Every row gives one point. Any point is a mix of the corners, with weights that add up to 1. It lies inside the corners' shape when no weight is negative. Is each point inside? If not, which corners have a negative weight?

Corners:
(1): [-27  22 -60]
(2): [35  6 21]
(3): [ -2 -34 -38]
(4): [-16   1   9]
Points:
[-1 -6 -4] -> inside
[ -1 -16   6] -> outside (1)
[-4 13 -4] -> outside (3)
[-13  -2   2] -> inside
[ -1 -14 -17] -> inside
[ 4  2 10] -> inside
[ 12 -14  -2] -> outside (1)
[-4 -8  3] -> outside (1)
[-6 10  0] -> outside (3)

Corners:
(1): [-17 -28   2 -57  14 -36]
(2): [ 44  51 -60  23 -29  45]
(3): [-12  13  26  -3 -30 -43]
(4): [-20  -4   2 -20 -17   0]
(5): [ 23   3 -15  -4  15  -2]
(6): [-38   9   8  -6  26 -18]
(7): [30 59 24  0  4 20]
Points:
[ -1  11  -7  -5 -18 -11] -> outside (7)
[  3  21   9 -14  -3   3] -> inside
[-10  -6 -11 -22  -6 -14] -> outside (7)
[ 12   6 -10  -7   9  -5] -> inside
[ -6 -11  -3 -31 -10 -24] -> outside (6, 7)
[-17   7   4  -9   2 -25] -> outside (4, 7)
[15 17 -6  1 -2 -9] -> outside (4)
[ 12  16 -14  -1   3   2] -> inside

Corners:
(1): [-14  15  -8 -17   4   1 -20  24 -12]
(2): [ -3  -7  -2 -19 -20   7 -29 -31  37]
(3): [-23   1  10  -3  17 -29   6 -24  18]
(4): [-48  16 -60 -27  -6  32   1  10  22]
(5): [  1  -1 -24  -5  24   7   5   0 -41]
(6): [ 11  31  -4 -11  -2 -20 -17 -15  38]
(7): [ -2 -43  16  37  21   8  12   1 -23]
(8): [  1  43  22 -14   2  -6   9 -12  -5]
(9): [ 42 -23  25 -15   9  10   5   2  -1]
(10): [ 60 -31  26  -9 -17 -16   8  11 -11]
Points:
[ 5  0 -7 -9  3 -2 -6 -1  8] -> outside (8)
[  6  10   0 -11  -3  -8 -13 -13  22] -> inside
[ -3 -21   8  14  13   3   3   1 -12] -> inside
[-11 -13  -7  -2  15  16   4 -16 -10] -> outside (1, 6, 10)
[  0   3   0   0   7 -16  14  -6   0] -> outside (1, 2, 9)
[  2  -2   7 -12   1   2  -3  -4  -1] -> outside (6)

Corners:
(1): [  1   4  -1  -1  -4  -2  -9   5   0 -23  -9 -10]
(2): [ 10 -19  22  12  17 -19   3 -12   9  -3   2   8]
(3): [-14  14   2 -21  36   5  28   6   0 -13  15   8]
(4): [ 19 -11  15   1 -22  -9  22  13  -2   2   7  -4]
(5): [-15  -7  18 -19 -16  -2   0   5  35 -12  16  18]
(6): [-14 -19  23  37 -21   7  -4   6 -11   9   9  16]
(7): [  0 -11  11 -15 -12   2  12  11  25   4 -35  10]
(8): [ -6 -15 -50   0  23  10   8 -11  -4 -35 -12  -4]
(9): [ 20 -23 -60   6  36 -27  -3  25   0 -23  -1 -23]
(10): [ -7 -11 -14 -16 -14 -10   1  -7  -4   6 -20 -35]
(11): [ -5  24  15  -4 -19 -16  12   2  -8   2   9  19]
(12): [ -7   8  17 -15 -20  17  -1  -8  49   1 -12  -7]
(13): [  6 -11   2 -10  -9  14 -10  -4   0   6  12  12]
Points:
[-2 -3 -4 -7  8 -7  1  6  8 -7 -1 -2] -> outside (4, 8)
[  1  -1  -2 -12  -6   3   8   5  16 -11  -6   1] -> outside (2, 6, 10)
[ -6  -4  -6 -11   0  17   8  -1  -2  -3  -4  -3] -> outside (2, 5, 9, 11)
[ 2 -3  1 -5 -7 -7  7  5  6 -3 -3  0] -> inside

Corners:
(1): [  9  19  -1   4  -3  -2 -22  14 -22 -15  11  22 -12  29  -2 -32  20  37]
(2): [ 28  23 -12 -39 -35   6  -6  10  -8 -16  12  40  -2  14 -14 -31 -16  33]
(3): [ 16  -4 -34   7  27  18  10  -5  -2 -38  -9  11  20   6   9 -15  -6  17]
(4): [-17  27  14  -6 -16  -8 -28  -8  -2  -9   9  -6  -9  23 -30 -15 -24   9]
(5): [ 18  23 -18   7  -9  -3  12  -1 -21 -23   4  15  31 -11 -18 -35 -14  26]
(6): [ 26  17 -18 -12 -13  -4 -10 -15   2 -31 -10  60  -1  12 -26 -23  13  46]
(7): [-16  -2   3  23   7 -16   8 -18 -12 -26  26  14   9  16  21  19  -4 -22]
(8): [  6 -19  42   7 -13  -2 -23   7  16  -5   6 -12 -11   7  -6   1  -5   1]
(9): [  5  -2 -12  34  31 -10  -1   0   2   5  10 -24  39   7  47  28   1 -27]
(10): [ 34  26   4 -16 -14   1  19 -21   5 -15  -1  22 -20  20 -37 -32 -12  30]
(11): [ -2   1  12  -2 -52  -6 -29  -4 -18   7 -11   4 -46  18 -34  -8 -17  -4]
(12): [-28  -8  10  15   6 -32   7   3  -4   5  -2 -34  33  22  37   3   6 -49]
(13): [-27   4   9  12  -9 -31 -26  14  18   6  39 -13 -14  14 -16 -24  -4  -3]
(14): [ -8   0   6  27 -18  -3 -23 -10  14   0  11  -6   3  31 -15 -20 -21  -8]
(15): [  3   6  -8  46  28 -33   1 -16 -15  -2 -11   1  12  13  37   1 -38 -25]
(16): [  4   8  29  36  12 -21   3  15  16 -14  -2 -10 -20  27 -13  13 -27 -23]
(17): [ -9  17  32  23 -29   1 -10 -10  21   3  -3  -8 -25   6 -11 -21 -18 -31]
(18): [-44  -7 -25  29   9 -17  20   0 -15  19   1 -17  39   8  57   5  -7  -7]
(19): [  7  18  -3  16 -23 -22   9  -5   4 -10 -13 -28 -10  17  32  -1 -15  -8]
Points:
[  0  13   7   2 -20 -13  -9   0  -3  -7   5   9 -13  15  -9 -16  -9   6] -> outside (3, 9, 14)
[  2   5  12  -4 -18   1 -17  -3   7  -9  14   9  -8  18 -15 -14  -1   1] -> outside (5, 15, 16, 18, 19)
[ -1   5   8   4 -14  -9 -10  -2   3  -8   3   5 -10  18  -5 -12  -8   1] -> outside (5, 9)
[  2   0  13  15  -5  -9  -9  -1   5  -6   3  -5  -1  12   4  -3 -10  -5] -> inside

Corners:
(1): [  2  -4  11  -7  -8  -5  21  -7   3   9   3 -16   1 -38  -6  -4   9   6
  16  19]
(2): [-10   6  15  13 -17   8  -7  21  -3  -9  -2  11  -8   7  38 -19  -8   0
 -16  -1]
(3): [ 31   2 -12 -10 -18  18  16 -16   7  44  13 -19 -11  -7 -34   8 -22 -29
  25 -26]
(4): [ -7  -5  14  14 -18 -22 -17   4 -15  -4  -1   4  -4  14  37   2  11  16
 -32   4]
(5): [  1   9  -2  10  -9  -3   1  24 -14   4   6  12 -14  17   7  20 -12  21
  20   7]
(6): [ -7  16   8  27 -13  -9  13  15 -17  -2  16  16  -7  -8   9  22   0   0
 -13   7]
(7): [  0  -5  -2  11  20 -20  -4  -9  11   7 -11 -14  -3   1   7   3  13   1
   8  16]
(8): [-10  19  23  10   0   9  -4  -5 -14 -13   5  17   5   2  33  10  -6  21
 -12  17]
(9): [-22 -10  16  13  -3 -13   7 -14   2  -1 -20  19   9 -12  -3  -5  15  -3
   6  17]
(10): [ -3   9  -1 -22 -38  22  10   3   9  27  -1 -22 -11 -16 -23   7  -8 -23
   2  -1]
(11): [ 15   9  22  -2  -6  12 -23  20 -28   4 -24 -18   4   6  24   3   2  -6
   5  -8]
(12): [ -9  14   5 -18   6 -30   9 -12 -10  -3  -4   9  -1 -13  -4   4  -1 -15
   6  10]
(13): [-23  -6 -11   2   6  -5  18 -21 -10   5 -14 -10   6  -6   9  -4  12   2
  -3  22]
(14): [  1  -4  -4   1   4 -21  -2 -24  10  -9 -36  11   5 -33  -2   5  10   7
 -11  10]
(15): [  2  20   6   7  -3 -10   7  18  -4   2 -16   0  16  29  15  15  -2  20
   2  15]
(16): [-24   7   7  17  -9 -10  -3  15 -10 -18   9  -1  19   8  26   7   3   4
   0  -7]
(17): [  6  21  -9  -6  -2 -15   2  -6   1  30  13  -3   2 -10 -20   9  22   7
   8 -28]
(18): [ 17   5  -2 -32  14  22  23  -1 -11  15  21   3  10  -2 -38  -2   2 -24
  20   2]
(19): [ -2  10 -10  -7 -19  12   1   2  -8  35  16  -6   8  -4 -38   1 -27  -5
  17   4]
(20): [-14  10  24  18   3  -7   5   9  -2 -14  -9 -12  -9  13  18  15 -13  31
  -3   0]
(21): [ 23  24   6 -12 -12  21   3 -17  -1  15  23  -8  -7 -11 -60 -13  -7 -21
  30   2]
Points:
[  1   5   4  -4  -7  -4   5  -3  -4   9  -2  -5   4 -10  -6  -1   4  -8
   5   5] -> outside (5, 8, 20)
[ -2   9   7  -1  -5   2  11  -3   0   3   2   4   3  -9 -10   1  -7  -9
   7   9] -> outside (4, 5, 11, 13, 17)
[ 1  8  4 -2 -5 -2  4 -2 -4  6  0  0  3 -6  0  3  5 -2  4  2] -> outside (19, 20)
[  7   8   4  -3   0  -6   2   0  -3   9   2  -7   6   1 -12   4   2   2
  16  -2] -> outside (2, 6, 8, 10, 13)
[  2   5  10   1 -11   1   4   5  -5  10   3  -3  -5  -5   5   7  -1  -5
   4  -5] -> outside (13, 14, 15, 19, 21)
[  4   7  -2  -8  -6   3  17 -17   8  15   1   0  -4 -19 -16  -6   6 -15
   5   6] -> outside (4, 5, 11, 16, 19, 20)
[ -1  16   7   1  -7   3   1   9 -12   5   7  -4  -1   8  -1   6  -6   3
   4   3] -> outside (1, 3, 9, 14)

Corners:
(1): [  3  17 -24  -7  20 -29   3  12  -5  20  21 -12  -1  10   5 -18   4  -9
   7  10]
(2): [  3  19  31   0 -14  -5  -2 -22   7   9   1 -16   9   9  -6 -21 -38   8
  -4   5]
(3): [ 34  -2 -22  37 -13  -2 -44   2  -1  20 -14  18  -5 -15 -21  17 -31  10
 -13  51]
(4): [-13 -14  14  22   0 -14  -1   3  -8   5  -3  -6 -34  -9   5 -18  13   3
  -8  11]
(5): [  3  -1   5   8  -9 -22   1  18   3  41  21  18  -1   7   8  -8  15 -10
 -12  12]
(6): [ 11 -11 -18   2  -2 -23   8 -24 -11  14  18 -27 -24  27   7  -8  14  13
  -4  -5]
(7): [-14  25  19  -8 -16  -5 -14  18  32 -37   8  -1 -16 -12  -1 -29 -25   9
  10 -14]
(8): [ 29  14  -9  30   2  -2   7 -16  -3  22 -17 -31  -5  -2  -9 -21  17  31
  20 -17]
(9): [ -5  10  -7 -34 -18 -13 -32  15  24 -29  -5 -12  52  -8 -24 -23   8  31
 -18   1]
(10): [ -5  18 -20  11 -10  12  23   7 -34   8   6 -32 -24   8  11 -54  21 -10
  -8 -26]
(11): [-13   7  16   5  15 -20   6 -23 -12 -29  27  -6 -11  -6  12 -12  20  30
   7  -9]
(12): [ -2  29   3 -15 -16 -23 -18  18 -18  17  -9  18  27 -14 -13  -3  -7 -15
   7   2]
(13): [ 17  -6  11  19   9  -4  -9  -8 -14  26  -6 -17 -10 -17   1 -60 -12  15
 -11   0]
(14): [ 15 -15  14 -15  -9   4 -12  19  -3 -24  -3   7  11  13  13   1 -11  29
 -19   8]
(15): [  3  23  10   0  28  17  -2 -14   9   3  17   6  -4   6 -42 -19   6   8
   0 -12]
(16): [-12  15   4   0  -7  14  -4  32  -2  -1  10   9 -31  13  28  26  -5 -12
 -28 -22]
(17): [ -7   0  13 -17   8  21 -15 -10  -5   5  -1  11  29   2   7 -30 -37 -17
 -15 -10]
(18): [ 42  26  -6  24  20  -3 -11  -3   9  -3  -6  19 -11  -9  -1  -3   9   9
  -4  11]
(19): [ 18 -10  18  -9   8  -4  -3 -25  -3 -16  22 -26   6  23   1  23 -11   3
  -4 -15]
(20): [  3 -11 -28  -8 -17  -2  -2  24 -19  57  -9  -3  45  32  -7  -2 -47 -30
 -25 -22]
(21): [  7  18 -10 -20  -6  15  19 -26  -9  -8  18   5  -8  -4 -19  27 -18 -18
 -12  -2]
Points:
[ 18   0  -5  15  -7   0   5  -7 -10  12   8 -12 -14  13   8  -3 -10   6
 -10  -7] -> outside (1, 4, 9, 12, 15, 17)
[ 13  18  -7  11   9   5 -10 -13  11   4   2  -7  -6  -2 -18 -16 -14  15
  -1  -3] -> outside (4, 5, 10, 12, 14, 19)
[ 16  -9 -12  -2   2 -21 -10  -4  -6  11   7   6  18   7   2  13   2   2
  -7  14] -> outside (2, 7, 10, 13, 15, 16)
[  8  19   6   0  -3  -3  -3 -10   3  -9  11  -7  -7  -3 -10  -6   0  10
  -1  -5] -> outside (1, 4, 14, 17, 20)
[  3   8   9   2  -4  -6  -2  -6  -1   6   6  -8  -3   5  -1 -12 -10   4
  -6   0] -> inside
[  8   6   1   8   2  -2  -7  -1  -8   6   1  -5  -5   4  -2 -10  -9   5
  -3  -2] -> outside (5, 9, 21)

Corners:
(1): [-26   4  22 -32  -1  31  20 -18 -22  24 -41 -19 -13 -31  14  33  31   4
  20  -5]
(2): [-18  43 -17 -13   5  31  20 -10 -13  -5  46  -6  -7  16  41   1   6  12
   6  25]
(3): [ 60 -14  -5  -3  17 -43 -23  24  -8  15 -33  11 -37  13 -22 -40 -18  16
  33  26]
(4): [ 51 -32  41 -49 -46  22 -35 -31 -33   1  -7  29  -2 -14 -43  33  43  41
  -5  45]
(5): [ 10 -26  18   6  44  18  15 -52  23   4  14  33 -16  36 -26  17  11  60
  48  32]
(6): [ 23  10  29 -12  30  46   3  22 -16  -9  39  16  17   3  22 -55 -23   6
 -11   2]
(7): [ 17  15  10  36  18 -38  -8  14 -30   4 -15 -15 -43 -11  26 -21 -48 -15
 -19 -45]
(8): [ 19 -45  49 -58 -38  21 -25  39   7  26 -14 -18 -11   0 -24  -5  -9 -34
  42 -25]
(9): [  8  13 -37  10  -2 -35 -56 -36 -35  17 -23  50  30 -37  29  60 -19  41
  18  41]
(10): [ -7  -4 -28  19   0 -42 -47  45   0   4 -34 -42   7   9  12 -32 -35  15
 -27 -25]
(11): [-31  30 -41  28 -37  -7 -35 -35  42 -16 -32  20   5  38  -7 -16  32 -21
   0  13]
(12): [ 20 -31  12  16  37  12  44  -8  39  -4  28   8 -21  14   0  -8  13  -4
   4  44]
(13): [-30  23 -43   0   9 -23 -17 -16  14  22  15  22  16  29   0 -14  27  -3
 -16 -45]
(14): [-33  18 -38 -24  33  28  46 -43  51  18  18 -15 -18 -26 -37  -9  43 -43
 -29 -33]
(15): [ 19  -8   7   2 -36  29  54   8  34  23 -26  29 -19  33 -39  28  28  -4
  31  -7]
(16): [ 32 -31  40 -11 -41  -2   4 -10 -25  29  17  34 -22 -50 -16  -9  36  45
 -11  34]
(17): [-60   2 -21 -39 -12  17  -9  11 -27 -27  11  36  16 -39  55  20 -23  21
  34 -29]
(18): [ 47  20  35  11 -41   6 -13 -39 -52   2  13 -12  20  30   4 -28   8  -3
  -8  20]
(19): [ 30  31 -44  16  26 -20  -2  12  39 -11  -8 -22 -23  -7  30 -31 -29  34
 -38 -14]
(20): [-26  20 -26 -20 -22  11  29 -49  10  41   0  34  30  22  29  33 -40   8
 -13 -21]
(21): [  1  36  54 -41  32  -6  23  55 -16 -51  24 -23 -31  13  14 -43 -29   3
  48  10]
Points:
[ 13  -6  10 -13 -10   1 -13  -3  -8   7  -7   8  -7  -4  -3   4   0   8
   8   3] -> inside
[  4   1   5  -6  -4   0  -4  -7 -10   7   1  12  -3   2   3  -1   1   8
  10   7] -> outside (19)
[ -1   0  -6 -11  -5   7   9 -14  11  10  -1  10  -4   5  -5   6  12   9
   7   7] -> outside (6, 7)
[-10   3  11 -13  10  19  18   8  23  -9 -10  -9 -23  11  -9 -25  15 -26
  25 -27] -> outside (2, 4, 9, 10, 16, 20)
